Rows are points. Any point is a mix of the corners, with weights that add up to 1. It lies inside the corners' shape when no weight is negative. Say inside or outside, and name the corners with a negative weight.
In the rows, 128 means zero.

Corners:
(1): [175  93 134]
(2): [145 161 182]
(3): [ 40 103 181]
(4): [175 100  56]
Points:
[115 103 118] -> inside
[158 121 152] -> inside
[187 125 106] -> outside (3)
[119 136 170] -> inside
[149  92  85] -> outside (2)
[167  97 133] -> inside
[160  88 123] -> outside (2)
[136 136 164] -> inside

Corners:
(1): [147 124 114  67]
(2): [105 151 156 119]
(3): [ 47 106 121 124]
(4): [105 141  82 119]
(5): [185 105 199 137]
Points:
[137 125 116  79] -> inside
[161 105 218 149] -> outside (1, 4)
[163 114 174 128] -> inside
[ 64 112 122 122] -> inside

Corners:
(1): [ 95  58 136  67 122 141 188 141]
(2): [149 115 183  71 117 111 136  90]
(3): [156 187  55 194 152  60 167  83]
(4): [119 151 106 117 114 148  67 173]
(5): [125  47 136 136 164  97 174 119]
(6): [176 172 165  95 157 173 193 161]
(7): [110 131 185 102  86  86 102 175]
(8): [ 62 189 132 186  78 201  68  85]
(9): [101 183 135 131 199 112 154 125]
Points:
[117  88 138 119 140 120 156 123] -> inside
[125 161 142 133 124 116 120 137] -> outside (1)
[125 128 145 122 140 130 163 117] -> outside (4)
[143 142 147 108 133 125 147 127] -> inside

Corners:
(1): [159 160 142 156 132 129 192 105 103 126 163]
(2): [ 70  53 134 183  58 190 167 181 143 183 162]
(3): [ 80 166 141  98  75 146 181 116 103 126 152]
(4): [186  97 107  97 109 129 198 128  77 126  64]
(5): [171  40 165 129 151 158 147  75 157 104 103]
(6): [ 67 150  54 177 125  95 105 154 101  59 148]
(7): [112 159 143 205 183 168  73  98  55  65  70]
(8): [167  72 156 116  98  92 190 168  87  92 124]
(9): [116 194 101 139  82 142 124 204 150 124 153]
(10): [141 104 134 148 189 120 179 128 107  76  71]
(11): [199 170 169 170 118 133 158  96 157  91  26]
(12): [ 65  71 103 111 114  67  76 187 150 162  43]
Points:
[112 112 124 144 111 123 126 153 133 116  80] -> outside (1)
[122 156 107 128 148 110 105 124 123  84  60] -> outside (1, 2, 8)
[141  63 159 169 127 168 112 155 142 138  54] -> outside (1, 3, 6)
[134 115 147 148 124 137 151 132 105 112  99] -> outside (6)
[115 137 131 164 137 140 120 129  96 100 101] -> inside
[143 129 109 119  83 129 160 138 126 147  98] -> outside (7, 8, 10)
[151  93 151 123 107 132 187 137 135 141 113] -> outside (6, 7)
[103  74 104 180 145 134 127 146  85 104 118] -> outside (3, 9, 11)
[132 108 122 152 128 124 136 154 126 111  97] -> outside (3)

Corners:
(1): [ 86 137 139 185  97 175 149 174 180 130 135  92]
(2): [ 66  63 126 168  91 166  87 168 178  81 131 137]
(3): [208 161 138 103 105 146  95  87 116 100 118 147]
(4): [162  75  58  84  94 165 109  72 130 180 158 115]
(5): [181 161 163  81 147 101 114  49  75 135  89  98]
(6): [ 53  95  84 131 112 164 146 146 139  87 107 159]
(7): [ 91 126  99 127 108 122 137 221 184  93 140 110]
(8): [131 108  62  61 124 201  61  78 107 173 117 106]
(9): [189 115 182  93  97 158 105  99  90 142  65 103]
(10): [182 167 176  56  89 111  92 107  60 171  95 156]
(11): [197 135 147 133 149 116  92 155  88 140  95 151]
(12): [134  97 121  69 120 164 123  77 164 197 101 138]
(13): [112  87 150 141 152 182 152 162 175 118 167 153]
Points:
[209 138 146  87 135 173  96  40 101 191 102  88] -> outside (2, 6, 7, 10)
[137 114 131  90  93 159  97  60 110 146  87 113] -> outside (7, 11, 13)
[155 107 119  94 112 148  98 137 107 127 117 150] -> outside (1, 5, 12)
[123  99 115 110 110 159 111 123 136 139 122 126] -> outside (3)
[118 119 119 116 112 146 125 152 157 131 123 122] -> inside

Corners:
(1): [ 70 105 119 112 124 115 148 104  99  82 119  45 155 180 103 157 161  93]
(2): [ 90 130 110 181 134 179  95 147 106 101 165 149 139 171 130 135  88  62]
(3): [116 112 100 171 103 146 169 102 102 196 145 149 165 116 153 159  97 123]
(4): [135 126 171 155 127 118 124  91 159 131 147 144 110 138 200  92  77 104]
(5): [189 128 109 149 147 181 122 135  92 114 105 154  96 197  82 129 131 130]
(6): [154 157 104 103  69 122 124 119 121  96 120 170 142 195 106 143 103  93]
(7): [ 96 120 112  54 123 126 176 108 160  77 123 137 128 125  64 143 192  98]
(8): [106  89 207 165 161 102 119 200 124 103 109 112  91 112  94 172 200 141]
(9): [141 116 135 249 106 142  51 120 145 182  85 119 132 109 168 112 123 143]
(10): [154 175 136 147 104 147 137 136 133  57 155  95  85 142 131 132 119 170]
(11): [ 77 151 111  98 175 105 143 117 134  96  43 118 167  89  62 140 131 146]
(12): [ 85 106  82 168  99 161 196  49  91  55 107 171 198 139 130  79 140 126]
(13): [ 67 123 125 127 151  64 188 137 162  93 126 110 101 144 171 170 118  98]
(14): [ 89 111 105 125 157 140 123 107 120 123 150 131 172 107 207 129 113 125]
(15): [171  96 132 130  92 196 149 136 125 147  97 145 101 145 155 156  71 103]
(16): [136  90 110 135 114 105 104 152 123 104 183 146 144 143 119  82  87 106]
(17): [179 151  98 124  76 112 165 150  94 129 145 141 137  92 124 152 146  64]
(18): [160 153 128 153 112  77  71  90 154  68 117  94 107 125 117 191 113 128]
(19): [164 108 140 173 102 120 136 115 182 110 137 138 194 162 150  91 130 105]
Points:
[129 120 125 151 121 132 129 136 125 109 124 129 136 140 122 141 134 112] -> outside (4)
[111 123 118 132 126 121 141 121 126 104 126 122 135 148 137 143 125 108] -> inside
[150 128 125 153 105 133 124 125 121  95 139 138 128 156 146 123 117  99] -> outside (3, 7, 11)
[107 120 132 145 132 121 140 138 132 105 128 127 123 140 132 148 129 106] -> inside
[127 124 123 144  90 114 151 140 153 106 124 145 143 114 100 147 141 102] -> outside (1, 4, 5, 14)
[ 94 113 103 148 125 151 132 117  92  97 118 111 155 108 105 138 138 119] -> outside (4, 5, 6, 13, 19)
[101 149 141 146 123  90 137 114 147  81 103 107 133 120 103 162 159 120] -> outside (5, 14, 15, 16)
[123 134 109 116 107  85 142 107 148 110 142 112 151 122 139 131 123 114] -> outside (2, 5, 8, 12, 15)

Corners:
(1): [212 194  93 180  45 157 134 122  70  71 169 122 106  51 170 123 101  52
 100 126]
(2): [ 68 116 129 143 108 100 155 100  84 132 193 136 117 167 142 104 175  76
 153 132]
(3): [ 94 121 107 130 109  94 104 124  87 120 152 167 106 160 109 152 115 171
 119 194]
(4): [130 163  76  81 127 120 174 186  79 124  64 140 112  90  83 178 149 139
 178 162]
(5): [ 99 135 130 173 171 178 101 119 182 164 119 170 109 133 128 160 105 166
 117 122]
(6): [146 103 161 141 172 130  80 117 224 141 169  24 136 102 138 104 152 113
 117 130]
(7): [132  75 162 183  59 124 120 124  61  99 127 150  78 165 202 143 128 167
 163 121]
(8): [147 197 123 169  74 146 152 184 139 167 105 178 127 137 107  74 126 146
 105 109]
(9): [142 130  57 158 222  80  65 114  83 129 157 150  96  14 203 185 133 160
  98 140]
(10): [ 31  95 155  75 106  59  85 173  96 128 129 126  77 102  73 126 169 168
 111 117]
(11): [158 116 132  84 142  65 107 100 156 148 110 138  83 153 129 123 110  96
 144 154]
(12): [ 74  80 148 181  72 128 123 155 167 151  75 211 155 185  76  93 200 128
 157  70]
(13): [108 134  75 122  85 121 176 110 122 119  59 155 127 134 104 157 199 117
 126 116]
(14): [115 172 126  86 140 133  83  73 142  99 112 156 175 111 188 102 141  52
 173  81]
(15): [150 110 217 175 159 119 103 110  55 163 234 143 154  92 162 157 157 131
  68 200]
(16): [198 125 119  91  98  92 146 104  98 121 141 149  86  69 116 112 154 158
 123 125]
(17): [160 130 148 136  89  68 149 142 181 207 133 115 137  87  65 116  94 144
 144  50]
(18): [150 160 173 123   9  93 172 171 123 143 142 124  99 152  19 177 188 167
 149 114]
(19): [195 145 130 100 160 114 164 137 176  89 186 133 173  70 184 123  50  81
 117 149]
(20): [184 178 120 168 173 122 168 109 172  82 114 119 111 113 161 113  55 140
 151 138]
(21): [117  78 114 113 131  90 111 181 104  98 123  79 105 156  80  89 156 132
 135  23]
Points:
[142 128 141 133 105 103 128 137 118 128 145 123 120 114 119 126 148 127
 128 125] -> outside (5)
[118 101 136 103 119 112 170  95  90  95 117 187 127 199 132 148 150 133
 180 156] -> outside (1, 6, 8, 9, 10, 17)
[146 133 131 124 108 110 125 136 106 126 154 114 110  96 128 132 144 116
 120 114] -> outside (3, 12, 20)
[162 142 139 123 102 116 128 137 133 121 137 103 112 108 116 126 119 127
 123 120] -> outside (2, 9, 12)
[117 117 132 126 105 106 120 137 121 138 131 146 116 119 112 128 153 133
 128 114] -> outside (20)

Corners:
(1): [134 130 148  73 151 111  85  85 151  89  49 122 141 141 117 143 128  84
 130  91]
(2): [ 95 125  74  82 162 183  92  99  93 144  99 101  69 191  81 127  40  74
 199 158]
(3): [ 93  92 145 157 158  68 176 178 120 163 206 186 126 168 141  58 156 154
 124 110]
(4): [130 104 104 148 152 210 163 137  96  90 139 133  99  93 163 176  92  91
 105 146]
(5): [ 63 187 104  96 189 238  81  69 104 117 111 108 103  80 116  79 111  88
 166 141]
(6): [192 114 129 161 113 132 200 157 222 147 196 157 169 142 102  71 133 108
 135  81]
(7): [171 145 136 152 103 106 183 189 124  93 164 161 151 149 130  65 180 138
 170 107]
(8): [116 148 126 101 140  82 106  28 183 140  94  81  98 115 143 113 181 123
 196 212]
(9): [120 154 100 100  95 126 151 198 197 141 148 159 181 157 144  67 190 118
 115 158]
(10): [101 111 156 188 117 130 166 162 190  77 159 210 173 201 110  82 153 165
 107 129]
(11): [ 82 150  65 105 138 161 127 130 131  70 100  55  87 115  97 123  72 120
 118 100]
(12): [ 96 131  77 115 115 194 121  48  44  98 111 118  98  94  90  96 129  92
 105 149]
(13): [171 120 163 213 124  78 122 192 132 135 139 171 199 126  96 114 112 128
 113 128]
(14): [118  96 182 175  64 150 129 162 138 129 197 109 188 167 137 130 183 142
 108 124]
(15): [148  63 119  95 109  74   8 116 172 112 111 110  84  97  97  83 181  90
 145 156]
(16): [102 159  49 145 189 185  69  69  61 126 129  98 103 130 111 176 131 103
 123 161]
(17): [122 178 132  79 161 173 106 132 119 126 118 114  86 103  62 169 120 132
 153 181]
(18): [ 96 170 130 116 136  95 107 108 184  74 125  93  82 132  87 133 168   7
 101 137]
(19): [138  59 143 212 101 126 158 175 129 171 119 193 145 120  89 102 195 147
 171 119]
(20): [160 149 160 196  76  94  81 159 139 149 157 244 122 120 136 124 137 131
 149 103]
(21): [103 137 140 160 100 102 154 152 182  81 184 215 200 109 114 123 138 115
 179 138]
Points:
[115 141 123 115 137 143 116 123 138 115 122 136 129 127 111 114 136 108
 141 135] -> inside
[127 143 133 127 113 155 146 140 174 102 126 133 133 132 114 121 133 106
 149 117] -> outside (3, 12, 13, 15, 16)
[134 121 111 142 167 142 103 128  79 131 101 157  99 120  76 104  86 147
 145 100] -> outside (4, 8, 9, 14, 18, 21)
[115 131 114 131 130 136 117 131 141 106 128 125 121 127 108 108 131 117
 136 131] -> inside
[151 135 126 138 104 116  81  92 120 113 108 110 122 105  84 138 139  92
 154 133] -> outside (3, 4, 5, 9, 10)
[135 132 123 156 118 147 127 156 151 129 142 132 132 118 108 125 143 114
 155 140] -> outside (1, 3, 10, 12)
[117 130 119 139 135 153 120 127 125 119 136 135 127 127 115 117 137 112
 141 138] -> inside
[141 129 113 141 150 124 115 155 142 144 135 153 110 115 115  95 157 140
 142 145] -> outside (1, 2, 12, 14, 18, 21)
[124 124 126 148 121 126 129 137 145 116 141 154 138 137 120 101 145 112
 142 126] -> outside (17)
